Rows are points. Examples show where two turns around zero, p and q, send a point. Where does a point land after both, in the order given? Backwards means that the second turn is done in reverse. Each puzzle has new turns, and all numbers are rounded.

Turn p:
[-33 -18  41] -> [-43 -27  24]
[-18  -7 -39] -> [  9 -16 -40]
[47 13 11] -> [28 31 28]
[ -1 -30  19] -> [ -2 -27  23]
[  5  41 -32] -> [  9  38 -35]
Turn q:
[49 -5 -3] -> [ 41 -24 -14]
[-6 41 -9] -> [-15  16 -36]
[ 7  7 17] -> [14 14 -2]
[-51 -43  -5] -> [-40  -6  53]
Where do these land?
q, then p: [ -9 -33 -27] -> [-15 -37  19]
q, then p: [  5 -34  20] -> [-2  6 39]
q, then p: [  3  76 -19] -> [ 18  10 -76]
p, then q: [-18 -23  21] -> [-5  5 35]
p, then q: [18 14  6] -> [  8  15 -16]

Turn p:
[ -4  -3  19 -28 -23  15] -> [  5 -18  13 -36   4  11]
[ 46 -12 -33 -16  36   2] -> [ 44  15 -17  19  33 -32]
[ 7 42  3 30 14 30] -> [ 24   2 -18  27 -28  37]
[-27 -23 -18  30  -6  12] -> [-38  -6 -24  14  15  14]
[ 17 -18  20 -18  22 -15] -> [ 13  28  22 -11  17 -13]
[ -6 -17  31   2 -33 -31] -> [-31  -9  47 -10  -1  -4]
[ 14  -9   3 -44 -11  12] -> [ 24 -15   6 -35  18 -10]
[-10 -14  -7  18 -38   0] -> [-30 -32   5   7   7   6]
[-37  54 -19  26  40 -25] -> [-11  36 -35  25 -65 -10]
Turn q:
[-12 -28 -19  14  33 -10] -> [ 26 -28 -31  12  -3  -8]
[ -7   9  -6  13 -15  19] -> [ -4  19 -11 -13  15   6]
[ -2 -14 -22 -19  26  46] -> [ 19 -29  -2  -4  43  27]
[ 16  59 -28  19  17   9] -> [ 48  37  19 -21  21 -18]
[  7  -3  10 -32 -76 -22] -> [-65   4  22 -40 -32   4]
[ 26 -28  56  12   4 -10] -> [-13   7   5  49 -38  29]
[ -9  18 -18  -5   0 -21] -> [  6  -1   5 -15  -2 -30]
[-18 -12  26  -3  11 -10] -> [-15  -9  -5  31  -2  -9]
Where do these land?
q, then p: [  7  11  34 -55 -41  49] -> [-12  45 -19 -49 -14  58]
q, then p: [-33 -36  -2  11 -42  26] -> [-17  -3 -64 -20   0 -10]
p, then q: [27 -2 28  8 26 -1] -> [14 34 23 16  4 10]
p, then q: [-39  15 -23  27  11 -51] -> [-30  26 -31 -25  -7 -50]
q, then p: [31  7 -8 15  1  2] -> [ 28 -19  10  -1  -2   9]
q, then p: [-16  11 -20  16  26  -1] -> [ 16  10   4  24   6 -28]
p, then q: [34 -1 11 -4  2 -1] -> [ 12  11  13  20 -15  15]
q, then p: [-10  -6 -20 -18  17 -23] -> [-13   5  21   0  24 -22]

Turn p:
[ 13  -8   5  -2 -16 -15 -21  14] -> [ 14   3  12  -7  18 -16 -18  -9]
[ 27 -26 -10  16  16  15  19  -7] -> [  2 -11 -38  24  20   6   4  10]
[ -4 -27  15   8 -39  12 -11   5] -> [  5 -11 -16 -40  13 -14 -21   0]
[-46   7   7  -2  22  14   9  18] -> [-38   4   6  -1 -34 -12   3  22]
[ 24 -21   8 -62  11  19   3   3] -> [24 15 11 -3 27  8 12 60]
[ 24 -16  19  26   9 -27 -12 -30] -> [-13 -16   0   8  45  15   0 -31]
[  5  16  17  -4 -18 -18  -6  22] -> [ 12  -9  29  -5  -5  -6 -24  -6]
[-28   7 -11   7  12  26   2   1] -> [-22  15 -17  -3 -28   0   6   8]
[ 27 -10 -40  20  19  16  -8 -25] -> [  8  24 -43  26  16  11  16 -17]
[  5  46  17  15 -17   7  10 -10] -> [  7 -12   9  -5 -28  38 -17 -19]
[-47  31 -27 -21   1 -50  14   8] -> [  0  -2  47   7 -43 -30  41 -18]
Turn q:
[ 24   3  -3  28 -26  41  23 -11] -> [ 30   1  48   8 -21   0 -26   7]
[-15  -3  29  34  28  18  10  22] -> [ -3 -23  20  -2  17  35   8  37]
[ 34 -14   6  44 -30 -20  29  -5] -> [ 39 -39  29 -21 -18   5  -7 -28]
[ 12  38 -11   0  -2 -18 -11  10] -> [  6  -9  -5   1   4 -41  21   5]
[ -9 -19  -3  -8 -12  20 -15  18] -> [-14   8 -10  -7 -22   8 -17  19]
[ 16 -39   7  10  -2   7 -19 -29] -> [  2  -7  -5  -5   9  15 -50 -18]
[ 12  17  12 -35  -3 -15   8 -12] -> [ 15  30 -10 -10  15 -13  16 -16]
[-35  -6  -4  -7  -3 -21 -19 -16] -> [-42   1  -9  -5   7  -2   2 -21]
[-19   7  -8 -23   3 -32 -11   5] -> [-22   4 -27  -5   3 -12  24 -14]
[-19  16 -26 -43  47  20   4  17] -> [-12  33 -31  48   6   5  27  28]
Where do these land?
p, then q backwards: [ 25  40 -20 -32  -1  -6 -21  -9] -> [ 15   2  11 -17  -4  25  52 -15]
q, then p: [ 18  -9 -22 -28  21  14 -14  50] -> [ 40   9 -21  20 -25 -37 -16 -14]
p, then q: [-38 -23  62   5 -18  -8 -26 -17] -> [-44  49 -36  -7  23  30  11   1]
p, then q: [  9   6 -26  14   2 -11  -9  22] -> [  3 -24   9  -4  11 -23  -5 -18]
q, then p backwards: [-27  18  76  10  19  -9  11 -17] -> [  7 -24  42 -38   2 -17 -32 -51]
p, then q: [ 22  -7 -13 -14 -12   6  50  -9] -> [ 39 -14  -8   9 -35  20 -14   2]
p, then q: [ -7 -23 -18 -11 -11   3  14 -10] -> [ 19   1 -12  11 -16   7  18 -14]
p, then q: [-26  -5 -21   5  -5  -9   8 -11] -> [  3   9   9   0 -12   5  14 -30]
p, then q: [ 26 -14 -16  20  17 -10   0   4] -> [ -1 -34   6  23  11  -1  -6  -8]
p, then q: [ 12  22  -7  15 -17   6   0  11] -> [  4   0   2  -5  -2 -22 -28  -6]
q, then p backwards: [-13  -5   5  16   4  25 -13 -14] -> [ 5  4 30  1 16  0 -9 14]

Turn p:
[ 15 -12   5   5  -6  -9  -7 -14  -1   7  -2] -> [  3  10   7   2  -9  11   2  -7 -15  14  -1]
[-11 -10   6 -26   4   3  -5  19  23  -5  33] -> [-38  -8  -7 -13  -9 -19 -13   6   4  -1  24]
[ -8   5  -7 -23 -23 -31  42 -34  18 -31  27] -> [  4  24  -1   9  -6  -9  18 -28   2 -29  66]
[-49 -14  14  18   8  35 -39 -14  10 -30 -19] -> [  9  -1  -8  13 -17   4 -66 -13  45   4 -20]
[11 21 -6 17  4  7 17 -6  1 -8 -2] -> [ 21  -9   4   9   8  12   8  14   2 -12   9]
[-26  34  -1  -4  19   9  -1 -18 -10  32  -9] -> [  6  13   6 -22  24  16  14   8  43   4 -14]
[-12 -26 -25   6   4   3   2   4   1 -19  -1] -> [ -2 -16 -12  16  14  -6 -20 -24  -6   0   5]
[ 26 -14   2 -11  22 -20  16  17 -15  17   2] -> [-22  -2  19 -10  18   0  18   0 -35  -6 -10]
[  0   6  37   2  17   0  13 -11   7  21   8] -> [-20  11  33  -4  -9  19   9  15  13  -6   0]
[-10   7 -15  19 -21  16 -11   1 -13  19  -1] -> [  9  -1 -24  15   4   5  11   7  15  23 -16]
[ 18 -37  18 -14 -17   1   1  22 -28   2 -10] -> [-23   2 -11   7 -22  -5   8 -13 -35  -9 -34]
[  4   1 -19   4 -20  -1  -4  13  11   8 -40] -> [ 28 -24  -2  -3  -9 -16  15 -16   0  15 -18]
[  1  34  -4   9  -7 -19 -29  36 -10  15   9] -> [  7  10  -7  -8  13 -37   9  41  -2  23 -14]
[ 42   6  -6  -2  16   9   5 -15   5 -29   7] -> [ 18  -9   0 -10  -1  25 -14  12 -31 -19  24]
Turn q:
[  5  23 -22 -18 -29  -6 -23 -14  -1  26 -16] -> [-24 -21 -13 -35 -11  16  24   1  -3  21  -6]
[ 24  15  26  -1  25 -21   0  -9   6   4  15] -> [ -7  26  19  -1 -19 -28  -1 -19   7  13  12]
[ 23   8  27   6  25  19   1  28  -3 -30 -18] -> [ 14  50 -16  10 -13 -10  -6   3 -20 -24   2]
[ 14 -27 -29  27 -11  15  21  12  -4  -9  29] -> [ 22 -29  -9  24  34 -22   1  -1 -21  -7  15]
[ 11   7  20  12  27  -8  16 -13   7  18 -24] -> [ 17  27   5 -17  -7  -5   2 -32  21  -2  -5]
[ 25 -26 -10  -5   0  11   9 -18 -15  18 -20] -> [ 38 -14  -2 -17  -7   8   2 -19 -18  12  -6]
[-17 -14 -11 -12  27 -30 -17 -11  25  21   9] -> [ -3  -8  20 -20   1 -20 -22  13  35  24 -14]
[-32 -18  -9 -17 -21  17  24  27   6  11  11] -> [ 10 -15  13   0  35  29  -1  31   3 -12  20]
[-17  17  11  -4  -4 -29   7  -7   2 -27 -13] -> [-20   1  14   7 -23   1   7   1  17 -30 -13]
[ -6  13  -3 -11   3  -4 -13   5 -24  14   9] -> [-22   4  13  -8   8   8  -2  -1 -17  14  -8]
[-20  23  -4  25 -30 -16 -10  -6 -24 -13  -9] -> [-33 -12  -8  20   2  13  26 -11  -1 -13 -28]
[ 14 -19  23  17 -28  25  -5   8  12  -6   3] -> [ 23   5 -24  31  -2  10  18  10  -2  10  19]
[-24   0 -19 -17  15  28  -9  -2  12 -25  23] -> [-16 -12 -13   6   5   2 -47  21  -2  -8  15]
Where do these land?
p, then q: [ 12   5 -14  -6 -20  13  11 -14 -14 -17   2] -> [ -1 -22 -15   1   4 -13  -5  -9 -24 -12   8]
q, then p: [-51  -1  -9   9   9   7  -2 -14 -12  19 -10] -> [  5 -24   9 -22  -8  21 -33 -11  23   8 -16]
q, then p: [  5 -23  14   4  -6 -15 -76  -7   4  -7  -5] -> [ 16 -25   2  10  -1 -25  47  -7  11  40 -37]
q, then p: [ 13  14 -51   4 -18 -15  10 -10   5 -14  -4] -> [-15   7  -4  10   8 -14 -10 -51 -20 -14   8]
q, then p: [ -1 -42  -3   9  48 -13  11  43  -1 -11   0] -> [ 28   9  36 -23   1 -22 -13  34 -39  -6 -20]
q, then p: [ 6  8 18  5  4  9  6 -5  5  2 31] -> [-9 17  6 11  9  7 -2 18 11 16 15]
p, then q: [ 12  11  13  -9 -15  27   4  13  12  33 -12] -> [ 31 -13   5 -10   8  24  16  20   5 -17  15]
p, then q: [-29   6  -5 -22  23  -3   4  -8 -10 -11   8] -> [-21   3  -3  -5 -18 -13 -31   9  15  -7   1]
p, then q: [ 16  11   3  10  36  17  14  -5   7 -16 -15] -> [ 22  21 -11  21 -18  -1 -17  17 -19   5   4]
q, then p: [-10 -12  12 -13 -12 -10   2 -14  13 -17  11] -> [ -9  -8   0  23 -24  -9  -5   7  -1  13   4]
p, then q backwards: [ 12  10  18   2 -24 -13  11   0 -12  55  -5] -> [ 12   8  24   4 -32 -34 -21  17 -11  22 -18]
p, then q: [ 15  14   5   5 -24  -3   5  21   4 -16  -2] -> [  5  -9  11  11   4 -15  27   6 -16 -11  -5]

Turn p:
[ -4  -6  -3  12  -5  14   1   4   3  -7 -13  -3] -> [-15   7  -6 -12  -8  -7  -2  -7   9  -1   1   3]
[  7  -6  -6  10  13  -6  -9  -5 -76   6  -5  -9] -> [-20 -30 -15   0  17  25 -20 -37 -40 -19   6 -15]
[ -3  -1  -8  15 -10   4  -9 -15  15  -1  44  32] -> [ 20   9  16 -36   7  21  19  23 -10   4 -10  15]
[-14  10 -12   3  -3  -2  -3  10  14  -2  -2 -15] -> [ -1   2 -17  -2  -1  -4  -3  11  17   9  -9 -10]
[ 15  -5  -5   5  -5 -15  17 -11  12   7  -5  -2] -> [ 10 -20  11  -2  -1 -11  13  -4  14  -2   8   0]
[-11   1  -4   2  -2  -1 -17   3  -2   9 -13  16] -> [ 4 10 -8 -4  0 15 -9 -9  3 14 12  4]
[ 16 -10  17   3  12 -10  -7  -6   6  -5  16  -5] -> [ 19  -2  10   2 -16  -4   7   0 -15 -13  -9  -4]
[ 8 20 40  3 -6  1 -1 11  6  2  8 -6] -> [  2  23  19  16  -9   7   3   8   5 -23  -1 -21]
[-42   0   3 -10  -6  -3  14   5   8 -27  -9 -10] -> [-27  -1  -2   2 -16 -13 -21  30   5  23   0  -7]
[  5  -5  -8 -10  25   2  30   8  18   9  -5  13] -> [  4   4   0   8  12 -32  24   3  -5  15  18   4]
[  2  -9   0 -13 -10   5  -5  13  -3   7   2   0] -> [-6  3 -8 14 -3 11  7  1  1 -2  0 13]
[ 19  11  -9 -11  -5   3  -6   2   9  -6 -10   5] -> [  4   6   8  10   8  -3   3 -14  14   9 -14   8]
[  2  -1  -4  -9   2   8  -6 -19 -11   7  -7 -15] -> [  3 -10  -6   4   9  -5 -20  -6   0 -14  -1  10]
Turn q:
[ -8 -18   2  15  15   6   4  -1 -13 -10  -2  17] -> [-27  -7 -10  17   2  -2  10   4   8   2   3  10]
[  3  11  -4 -17   1 -22   3   7   4  13 -12 -10] -> [ 22  10  -4  -9   1 -19   3   2  -9 -11  -9  -8]
[ -6  -6   4  23  -4  12   3  -7 -18   8   3  -4] -> [ -7 -13  -3  16  -6  14  -9   2   2   5 -15  15]
[-2 -6  9  5 18 11 14  3  2 -4 16 -3] -> [-11  11   3  17  -5   2 -12   0  14  -8  10   5]
[ 14  16  -6  -4   2 -24 -29  27  24  -7 -12 -11] -> [ 27  16   2 -24   6 -18  11  -2 -27   5  24  13]
[ 22 -23 -14   3  10  20   5  30   9 -14 -11  -1] -> [-26  26  -9 -12 -11  -8  -6  22  -5  19  16   8]
[-20   3  12 -20 -13  -1  -2 -13   7   5  -5 -10] -> [ 15 -18  12 -14   8  -8  -8  -1  16  -8  -7  -9]
[ 13 -17  17  15  -6   2  14  -1 -10 -15  10   9] -> [-23   8 -12  -2  -2  22   3  -5  14  -8  -3  15]
[-11  10  -4  16 -17 -17   6  -7  11   4   9  12] -> [ 21  -3 -11   9  17  18  10  -6   7   5   0  -4]
[ -6   9   7   4 -15 -15 -14 -21   4  31  12  19] -> [ 30 -20   7  10  -8  19  26  -6   6  -3  -8  -8]
[-12  26  10 -24  -1  21  10 -17 -13   2  -6   0] -> [ -7 -16  24   2  11   1 -16   5  -4 -21 -13 -25]
[ 22 -19 -17  14  20  12   0  -3   2 -19  -7  -6] -> [-27   5 -22   0 -18  -5 -10  -2 -11  12  19   3]
[ -7  15 -15 -30  -9  -5 -14   1  -8   4   5 -11] -> [ 12   1  23 -11   5 -17  -1 -15 -10   8 -14 -17]
Where do these land?
q, then p: [  7  20  -9  -8  -9  -5   4  14 -36  -5  -4  10] -> [-19   0   1   6   9 -11 -27 -15  -9   2  19 -19]
p, then q: [-12  -9   0   4  -3   4 -13  -2  -7   6  10   0] -> [-13   3  13  -3   2  -1   2   2  -7  13  -3  -7]
p, then q: [ -8  -9  37  15  18  -7 -13  -3   4   5   4   0] -> [ -2  10  15 -20   6  20 -10 -23 -15   3 -15   8]
q, then p: [ -6  -2  -5 -18  12   1  15   0 -17  -9  25  13] -> [  4   2   5 -14  -6 -15 -22  14  13  -4   6 -23]
p, then q: [ -9   8 -33 -12   5  -1 -10 -14  18 -13  -9  -2] -> [ 19  -3  -7  -3 -21 -16  26  16 -11   2   6  -9]
q, then p: [  5  10  -3  21 -10   3  17  11   4 -10 -13 -22] -> [  7  15 -17   1  16  14  -6 -20 -11  13 -11   4]
p, then q: [-11 -24  12   8  12   8 -12  -4   9  20  17   2] -> [-16  25  10  -8   9  13   8 -12 -14   9 -10 -12]
p, then q: [  2  -6  15  -8  -5  -4 -10 -11   1 -18  19  -7] -> [-12  -5   2 -20   8   5   7  13  -8  -2  -9  17]
q, then p: [ 13   1  -2   5  -8  26   0 -21   8  33  -7   8] -> [-26   4 -18   5 -15  10  13  -5  17 -23  -7  15]
q, then p backwards: [ 12   0   0  -9  15  -5  -1  20  -7   3  -7 -22] -> [ -3 -10  13  -2  17  22  -4  -9  11 -13   0  -1]
p, then q backwards: [ 21   0 -27  11 -10   2  -6   2   9  -3 -26   9] -> [-11 -24  -1  -4 -16 -19 -11  -7  -4 -15  22  -6]
q, then p: [13 13 11 -2 10 22 19  3  4  2 -9 -8] -> [-13  16  -9   3 -10  16  -9   0  -4   4 -23  -8]
p, then q backwards: [  5  23   7   4  -8 -29   8  22   3 -16   6  -4] -> [ -6   0 -18 -17  -8  16   6 -13  -6  20  12  25]
q, then p: [-31 -13   4 -12 -14  15  13   6  16  11  -8  27] -> [  5  16 -21  15 -19 -26  27  11   9   0   6 -12]
q, then p: [ -2 -13  -7   1  -5 -29 -12 -23  -8  -5   2  -5] -> [  9 -29   8  -9   6 -13  -4  -4   6   4   8  21]

Turn p:
[ 22  20  -3   7   7 -27 -18 -16 -42 -38   7   7  -6 -37] -> [ 19  -4 -33 -15 -14 -14  38   4   7 -30  13 -15 -35 -28]
[  7 -12 -31 -22  36  40 -10  24   1  14  35  38 -27  13] -> [ 30 -23  19  -7  15   5 -21  49  26  43 -10  23   1 -29]
[-24   7  56 -13  29 -22 -10 -11 -21 -25  29  10  14 -20] -> [-38  14 -27 -32  25 -26   1  15   8 -36 -19  -3 -26 -25]
[-34   4   8 -54  11  -4  -3  -4   6 -13  -2  33 -49 -41] -> [ -7   2 -30  17   3  13   0   0  62  -2 -51  12 -10 -40]
[ 16  -7  59   3   2   1 -37   3 -27 -20 -13  19 -37 -15] -> [ 13  21   4 -11 -24  -4 -25   0   3 -54 -19   8 -33 -45]
[  3   4 -39  16 -43  43  34 -37   2  19  10 -51  16  59] -> [-24 -18  36 -25 -25  49   9 -19 -40  59  30 -23  22  40]
[  0 -10  31 -13  24 -28  21  33 -37 -20  -6 -14 -25 -26] -> [ 16   8 -36   7  31  17   2   8 -19 -45 -27 -12  -3 -34]
[ 14 -23  15 -21 -23 -10 -23  17   2 -21  33 -16  -3 -33] -> [  7  18  12  -9  11  19  14  25  36 -46   2 -19  -5   5]
[-17 -32  24  -1   2 -76 -37  -7 -45 -26 -13  11   1   2] -> [ 30  26 -28 -24   9 -37   3 -18  -5 -42 -47 -31 -47  15]
[ 23 -29  -1  40  -5 -12  23 -33  28 -39 -56 -31  64  27] -> [ -1  21 -36 -16 -12   3 -13 -43 -44 -11  54  22   1  79]
[ 19  15 -16  19 -45  15  38  14  17  12  -9  24  37  36] -> [-20 -27  20  43 -20   6  -9  15 -34  22  25   5  -9  48]
[-29  45 -24 -48  40  16 -38  35  21  48 -58   4  29   5] -> [  1  17 -26  31 -32 -61 -22  23  13  40 -27   7  84  -7]
[ 43   9 -29  31 -24   9  50 -35  57  51  33 -32  -9  36] -> [-18  14  67  21  18  40  38 -23 -30  62  50  20   5  21]
[-52  37 -24   5  20  16 -22  38  32   7  12  -2 -35  -3] -> [ -3 -14   6  25  21 -20 -32  -9  44  33   6 -30  33 -42]
[ 11 -27 -28  52 -30  40  33 -19   7  50  -1  -1  29  -3] -> [ -3 -54  53  -2  -6  11  18 -24 -28   9  23  36  24  41]
Turn q:
[ 18  26   3 -32 -16 -28 -37  -8  65 -47 -46  31  54 -42] -> [-42  -1  27   0 -53 -32 -13 -33  -1 -58  31 -60  12 -56]
[  1 -10 -17 -21 -23 -44  -4 -32 -21  48  30  14  22  28] -> [-11 -18  -7 -10 -13 -52   9 -15  18  18   3  34  40  48]
[-34  22  22 -13 -20 -36   4 -24 -25   0 -27 -10  35  56] -> [  1  10  -1  -6 -37 -30 -28   0 -41 -33 -28  37  32  33]
[ 30  -2  13 -11   4  60 -12  20 -19 -19   5   9   9 -18] -> [ 26  13  22 -15  30   2  25  14  22 -21   0   4 -19 -46]
[ 41  28 -28   3  23  11  22  36 -16 -13   8  11 -21 -48] -> [  9  22  -5   6  50  14 -12 -19  16  12  56  -3 -26 -33]
[-42  18  -2 -34 -33 -33  -5   7 -17  39  -6 -22 -13  34] -> [  4 -39 -30  -7 -31 -19 -37  19 -17   7  -3  49  21  20]
[ 24   0   9  25  21  13 -14  64  44 -33  16   4  25 -26] -> [-14  15 -22   1  10  14  33  13   9 -43  35 -48 -48 -21]
[  1 -14  30  18  -9  10  10  22   7 -31  14  40 -15 -43] -> [-31  38  14  13  12  10  11  42  17  10  15 -23 -11 -31]
[  5 -33 -16 -27 -18 -42  33 -27 -32   7  14 -51  -4  28] -> [-17 -22   4  11  -5 -19  16 -32 -37  34 -13  66  -5  32]
[ -8  26  29 -21 -33 -31  28 -56  20  39   3 -28   8  25] -> [ 17  -3 -22   5 -55 -34   9 -16 -44  34 -13  16  51   9]
[-27  -8 -25  23 -23  27 -31 -28  -7   0  27 -32 -50  40] -> [ 49 -38  27  20 -22  22  -3  26  10  30 -22  13 -21  45]
[ 22  30  55  -5  29 -46 -66  -3  25 -33 -41  17  18 -18] -> [-21 -15  24  21   8 -26 -12  10 -43 -69  22 -66  39 -22]
[ 59  16  12  15   9 -13   1  35  33 -37 -54  58  12  -5] -> [-24  40   5 -10  25 -45 -32 -10  -9 -31  13 -72 -30 -34]
[-46 -43 -27  50  -4  44  11 -12 -35  39   1 -34 -24 -15] -> [ 17  -9 -18  35  13  61   2   3  46  34 -59  34  -5  18]
[ -4  13 -24  17  44  20  34   7  -8 -25  26  25   4 -16] -> [  1  47   9 -22  23  43   4 -14  16   4  30  -5 -10  11]
[-18 -24 -12  28   5  42 -12 -16  -1  49  15 -36 -16  14] -> [ 40 -31 -22   9   3  31  23   3  25  23 -44   6   1  22]
[-22 -44 -22 -15  44  44  37  14 -11  16  16   5 -46   6] -> [ -4  -9  -2 -50  40  57   5   8  13  51 -20  16 -21   6]
Where do these land?
q, then p backwards: [ 49  45 -20  36  23  -1  36 -26   1 -29  38  15 -13  -1] -> [ 37  -2 -29  31  -3 -48 -17  -7  46  -5   3 -41 -14  38]
q, then p: [  0 -26  46  -5 -14 -32 -15  17 -21 -23 -42 -39  53 -46] -> [ -5 -67 -60  -7  11 -18 -11 -47  15 -40  13 -10 -26   1]
q, then p: [ 41 -43 -38  43 -40 -23  38  31 -22 -39 -22  10   0  14] -> [  7  19   6  24   6 -29 -15 -71   8  33 -19 -18 -30 -65]
p, then q backwards: [-37  38 -39 -42  18 -31  -5  12   7  37  16   5  34  16] -> [ 25 -39  39  25 -23 -22   7 -24   9  51  17  35 -25   3]
q, then p: [-31   9 -39 -43  49  22 -28  18 -22 -31   1  -7  12 -14] -> [-21   1  -9 -43  -5  31 -37  37  49 -11   0  34 -19 -10]
p, then q: [-41   1  48  34 -43  22 -35  16  20  -4   2  -8 -28 -23] -> [-11 -13  44  38 -48  26  28  24 -27 -25  -8 -29  16 -13]
q, then p: [  2 -28   8 -38   9 -36  33 -36 -20   5  20  20  -8  10] -> [-38  -4  -2  -4  10 -37   4  13 -23  15 -58   7   0  14]
p, then q backwards: [ 26 -12 -35  42 -28  45  -4 -13  52  30  38  41  -3  -1] -> [  1 -10 -55 -31 -25  -4 -32 -28 -37 -35  52   0 -38 -14]
q, then p: [ -1 -16  50 -18 -29  -1   0  17 -37   3   2 -14  14  27] -> [ 24 -23 -39  42   7 -19 -10  14 -13 -16 -22  -2 -25   4]
q, then p backwards: [ -9   2 -23  28  55  37 -30  -5 -20  52 -28  34 -32   8] -> [-57 -65 -33 -20  12   3  -3  44   5 -19  21 -22 -21   4]
q, then p: [ -6  49  38 -42   3  25   9 -31   6 -18 -34  -1 -11 -34] -> [-18 -15  -4 -16 -30 -15  44  32   9 -68   8   7  17  -7]
p, then q: [-13  -5  14   8 -17   6  42 -62  21  -4  34 -18  -9  33] -> [ 31 -10   4 -40  -9  39  -7  27  -1  33 -26  19  48  -2]
q, then p backwards: [ 45  -4 -30 -13 -31 -21  -7   0 -13   4  15 -45  19 -37] -> [  4  33 -15  48   4 -14  17 -19  26   9 -17  34 -13 -43]
p, then q: [  2 -34 -34  -9   3 -29 -54  38   5   3 -39  28   6  49] -> [ 28 -36 -15  25  22 -77 -15 -13 -25 -22   4 -30 -15  21]
q, then p: [-27  23  55  18  42  17  21  25  42  14  -2 -21 -35  -1] -> [ 35 -43  -4 -13 -21  26  14  39 -21   3  13 -23  62 -15]
